Every row gives one point. To make a cloud, some directions were put in groups of two or more. Within a group, all points are equally far from the middle, so they leave a hole (a ring in 2 directions, a hollow ball in 3). The other directions are filled evenly. Then the cloud was stretched, turned, moved and blurred a little. How many holes are there, and how many directions does each take, smallest first?

Cloud, 13 rows:
[[-58 -12]
 [ 17  26]
 [-60 -12]
 [-34  -2]
 [-50   3]
 [  7  16]
 [  3   3]
 [-32  49]
 [ 26 -33]
 [ 28 -26]
 [ 20  -9]
 [-16  54]
 [-34 -12]]
Holes: 0

Cloud (20 x 3):
[[-32  16 -23]
 [ 10  18  45]
 [-14 -35   7]
 [  5 -33  26]
 [-22 -29  -6]
 [-10 -37  24]
 [-22  20 -30]
 [-37  19 -18]
 [ -2  30  40]
 [-30  36  33]
 [  2  38  24]
 [-41  11 -18]
 [ -9  10  60]
 [ 17  -7 -49]
 [ 45 -23 -24]
 [ 50  22  19]
 [-15  41  16]
 [ 13  -9  48]
 [-25  30  47]
 [-25  26 -24]]
Holes: 1 (2)

Cloud (31 x 4):
[[ 60 -18  20  -2]
 [-46 -35  12  15]
 [-12  15 -16 -34]
 [ 57  10 -10   1]
 [ -6 -35  -1 -50]
 [ 18  31 -20  22]
 [ 36  -8  51 -21]
 [ 31  24   6 -28]
 [-15  -9  52 -17]
 [ 35  12  -4 -45]
 [ 49 -24  -1 -44]
 [-36  21 -14  39]
 [  3 -43  43   6]
 [-42 -33   4  36]
 [-23  -5 -29 -35]
 [ 14  28 -24 -12]
 [-47 -28 -12  31]
 [-41 -27  17  40]
 [-22 -23 -40  35]
 [ 13  -6 -46 -25]
 [ 45  13  17 -34]
 [ 23  32  -2  11]
 [-17 -32  51 -12]
 [  6  12  37  36]
 [  2 -41  14 -48]
 [ 31   3 -35  36]
 [-32  -2  25 -30]
 [  8  20   7  50]
 [ 59   3  23 -12]
 [ 52  11 -13 -27]
 [ -7 -21 -42  36]]
Holes: 1 (4)

Cloud, 49 rows:
[[-20   6 -23  22  29 -14]
 [ 11 -51   7 -10  31 -11]
 [-27   2 -21 -13  16 -31]
 [  8  22  -5  -7 -20  -5]
 [-15 -12  13 -19  -1  42]
 [ -9  13   4  10  42  24]
 [ 23 -24 -32  22  12  29]
 [-14 -13  40   4 -12  34]
 [ -2   0  -8 -20   2 -60]
 [-17 -38 -24  -8   4 -12]
 [ 28 -13 -23  11  56  24]
 [ 27  -4  16  -3  39 -19]
 [ 18 -47 -19 -31  25  27]
 [ -6 -37  33 -26   0  24]
 [ -7   5 -20 -19  11 -51]
 [ 14  15   3  -1  45  16]
 [ 10 -46   9  -2  38 -11]
 [ 33  -4 -19 -28 -17  -8]
 [ 16 -60  -2 -19  12  -3]
 [ 32 -24  14  18  31  -2]
 [  8 -43  -4  14  55  11]
 [-16  32   8   7  26  -3]
 [ 19 -17 -10 -36  -5 -45]
 [-32 -12  44 -20   1 -27]
 [ 26 -31 -32  14   8  34]
 [-18 -15  41  -5 -20  27]
 [-37 -15   5 -24   4   9]
 [  0  -3  43  16  25   4]
 [  8   9  29  -9  36 -20]
 [ 41 -19 -31 -25   6  21]
 [ -2  -1 -20 -12 -16  11]
 [ -3  25  26 -16 -31  -8]
 [ -3  -5   9 -18   6  48]
 [-43 -19  11  14  16 -20]
 [ 32 -15  -9 -52  13   4]
 [  5  -7   7 -30 -33 -34]
 [ 50  -2 -18  -9  16  17]
 [ 20 -15  -7 -52  23   2]
 [ 21 -45 -34 -27  17  15]
 [-16 -22 -26 -18  -5  -4]
 [ -8 -13 -22 -14 -15  12]
 [ 18  -2 -19  -7  25 -50]
 [ 10 -19 -36 -33   2 -17]
 [-20 -32  17   0  43   7]
 [-33   9  -1  18  35   1]
 [  5   4  -1  12  11 -52]
 [-14   8 -21  28  22  -1]
 [ 31 -27 -33  25  38  30]
 [ 38 -22 -29   9  30  40]]
Holes: 3 (2, 2, 2)

Cloud (74 x 8):
[[-27 -19   2   5  45  19   4 -22]
 [-16 -15  -6  26  42  27 -13  23]
 [-20  -9  25 -20  21   4  21  -4]
 [  6  18 -28  32 -45  33 -10  -7]
 [ 29  25 -26 -10   0  15 -11  15]
 [ 16 -15   4  -5  51   3 -17  10]
 [ 36  12   9 -31 -11  20 -24  17]
 [-22  -4   1   7 -56  44 -26  19]
 [  1  37 -27  25 -13  25   1  17]
 [-17 -35  31 -11 -21  27 -13 -39]
 [ 24  30  23  34   5  15 -36 -14]
 [ 14   0 -36  23  14  29  14  21]
 [ 10  -4 -21   4  30  36 -21   2]
 [-19 -17   3   4 -31  16  32   1]
 [ 16  12  -5  22 -45  37 -12  44]
 [ -4  33  -3  34  32 -23 -13 -10]
 [  3   1   0  48 -30  35 -31  29]
 [ -8  44   3  21 -49  18 -40 -10]
 [ -2 -33   0 -36  -2  21 -15  32]
 [-18 -21   2  36 -17  42 -38   1]
 [  5 -18 -30   1  16  35 -27  15]
 [-20  37  13   7 -14  31  -7 -17]
 [-19   6  -3   4  10  -2 -40 -50]
 [-21  -5 -10 -37  15   0  -3 -20]
 [ -2   8 -12  53  13  -7  10  11]
 [ 19   0  17 -41  32   7 -12  -2]
 [-34 -21  -1  28  -4   5 -41   4]
 [ -6 -25  21 -19 -43   3 -21 -26]
 [ -7  13 -25  43   3   8  20  27]
 [-11 -34 -31   6  14  20  35  -1]
 [ -1  20  26  27   1  10 -60 -30]
 [-24   0   0  16  -2  -9 -10 -57]
 [-43   0  -6   5 -11   4 -17 -45]
 [  6 -15  36  20 -28  17 -27 -28]
 [ -3 -31  39 -33  -3  36 -17  11]
 [-16 -46  23 -15  17  38   6  16]
 [-21 -32 -20   1  30   9  -1  43]
 [ 21  -5 -10  19 -48  39  -2  -8]
 [ 18  26  -1  44  -3  -9  -2  -1]
 [  8 -36   2  25  -6  31 -15 -16]
 [-31 -33   3  45  -1  21 -15   3]
 [  7  19  33  -1 -38   8 -25 -39]
 [-20 -25  11 -23  25  26 -15 -36]
 [-24  -1  33  35  13   5  -3 -20]
 [  7  34  16 -13 -28   9  -4  -3]
 [-11 -16 -42   8 -39   0  -7 -18]
 [-15   8  44  28 -21  20 -16 -32]
 [-20 -25 -16   7  -4  27  29  44]
 [-11  41   1   4 -33  34 -26  17]
 [-18 -11 -40  29  28  12   2 -13]
 [ -9   7 -23   9  15  -1 -35  33]
 [-28 -49  13   3   6  31  20  11]
 [-13  25   3 -18  28  24  -6  -8]
 [ 14   8  13   4 -40  33  -7 -32]
 [ -5  -2  25 -45  15  25  -8 -21]
 [  7  14  41 -14  13  -2  -9 -27]
 [-30 -19   0  -5   3  35 -43 -10]
 [ 20  15   8 -24  13  -2 -15 -34]
 [-36 -32  18 -21  12  36   0 -22]
 [ -1  12  -3  12 -18 -31 -19   9]
 [ 10  43  25   6   7  -1  -8 -10]
 [  5  35  12   7  42  11 -24  -9]
 [ -9  -3  22  42  13  27 -37  -4]
 [  0  -9  38  23 -14   9 -11  12]
 [  6  33  -8  -7  -2 -10 -18 -32]
 [ -6  19   7  15  44  24 -34  -2]
 [-10  11 -26  10  27 -27  11  17]
 [ 10 -12 -10  -9  35 -17 -10 -32]
 [  6   2   4 -24 -31  47 -38 -11]
 [ -2 -31  -3   7  36  17 -20 -22]
 [ 14   4  24   5 -12 -18 -36   1]
 [-13 -19  18  28 -26  41 -40   7]
 [-13   9 -51  22 -25   9   5  -1]
 [-18 -17  29 -38  -4  37 -31  -3]]
Holes: 1 (8)
